Every row gives one point. The points of each table are mixes of a few directions, plus a little noise. How many directions does each table use, and how many do they share? Where both have some left over, give the other angles between the two spaces (their principal angles), to ten degrees, smallest first.
In the rows, zero is written as 100.

First (7 x 2):
98; 84
100; 96
103; 146
98; 80
95; 39
101; 96
105; 158
Second (4 x 2):
59; 96
74; 96
157; 106
110; 101
Directions: first 1, second 1, shared 0; angles 80

First (8 x 6):
29; 106; 117; 63; 39; 88
114; 98; 95; 106; 110; 96
127; 105; 79; 113; 126; 67
107; 92; 107; 100; 94; 113
48; 113; 99; 76; 62; 65
110; 120; 85; 125; 157; 127
144; 84; 112; 122; 131; 158
122; 81; 104; 96; 80; 83
Second (7 x 6):
71; 129; 99; 80; 93; 97
155; 20; 142; 113; 60; 154
99; 147; 83; 91; 133; 97
104; 125; 97; 78; 94; 86
87; 97; 93; 110; 106; 89
86; 108; 103; 108; 118; 134
99; 74; 83; 120; 94; 42
Directions: first 3, second 4, shared 3

First (9 x 9):
108; 106; 95; 88; 116; 105; 102; 97; 93
84; 90; 106; 124; 70; 89; 94; 104; 114
114; 110; 94; 75; 127; 110; 105; 97; 88
135; 123; 84; 47; 165; 122; 112; 91; 71
120; 113; 92; 72; 136; 111; 106; 96; 83
127; 118; 89; 58; 151; 118; 109; 93; 77
83; 90; 106; 125; 70; 90; 94; 103; 112
78; 87; 109; 131; 61; 88; 93; 103; 117
49; 68; 123; 178; 5; 68; 82; 111; 142
Second (7 x 9):
138; 84; 63; 112; 79; 100; 89; 108; 113
69; 116; 131; 103; 111; 131; 68; 106; 73
145; 87; 88; 84; 43; 96; 118; 100; 89
150; 57; 117; 120; 103; 99; 107; 126; 114
104; 105; 75; 102; 91; 101; 90; 97; 104
39; 134; 132; 92; 125; 120; 80; 91; 75
54; 116; 93; 87; 148; 52; 147; 72; 132
Directions: first 1, second 4, shared 0; angles 80

First (8 x 14):
98; 96; 104; 104; 98; 100; 88; 84; 94; 103; 101; 107; 100; 93
100; 101; 99; 99; 101; 101; 105; 105; 101; 100; 100; 98; 100; 102
104; 106; 94; 92; 104; 100; 126; 134; 112; 92; 97; 83; 99; 114
100; 100; 101; 101; 100; 100; 99; 98; 99; 101; 100; 101; 100; 99
105; 106; 94; 91; 105; 100; 125; 133; 112; 93; 98; 84; 101; 112
87; 83; 117; 125; 85; 101; 26; 5; 67; 120; 109; 147; 100; 64
101; 102; 98; 97; 103; 99; 107; 111; 104; 98; 99; 95; 100; 104
103; 106; 93; 93; 104; 99; 122; 130; 110; 95; 98; 84; 99; 111
Second (11 x 14):
96; 125; 93; 95; 87; 67; 128; 99; 104; 101; 122; 80; 112; 131
91; 96; 129; 112; 104; 130; 124; 146; 84; 66; 88; 85; 77; 83
104; 129; 93; 118; 78; 30; 102; 115; 104; 93; 94; 83; 120; 92
94; 85; 89; 99; 88; 111; 94; 91; 88; 106; 95; 122; 107; 92
106; 88; 93; 92; 109; 118; 85; 82; 113; 132; 112; 122; 100; 117
100; 101; 106; 96; 102; 119; 99; 87; 100; 116; 104; 105; 87; 111
104; 91; 115; 109; 112; 113; 100; 135; 102; 83; 93; 96; 93; 84
98; 112; 113; 109; 98; 97; 95; 101; 92; 86; 83; 86; 86; 84
107; 80; 81; 93; 103; 109; 86; 87; 115; 138; 118; 135; 112; 115
97; 102; 112; 88; 113; 120; 100; 78; 87; 72; 85; 75; 84; 90
106; 91; 77; 90; 105; 82; 85; 80; 109; 106; 108; 108; 121; 102
Directions: first 1, second 6, shared 0; angles 30
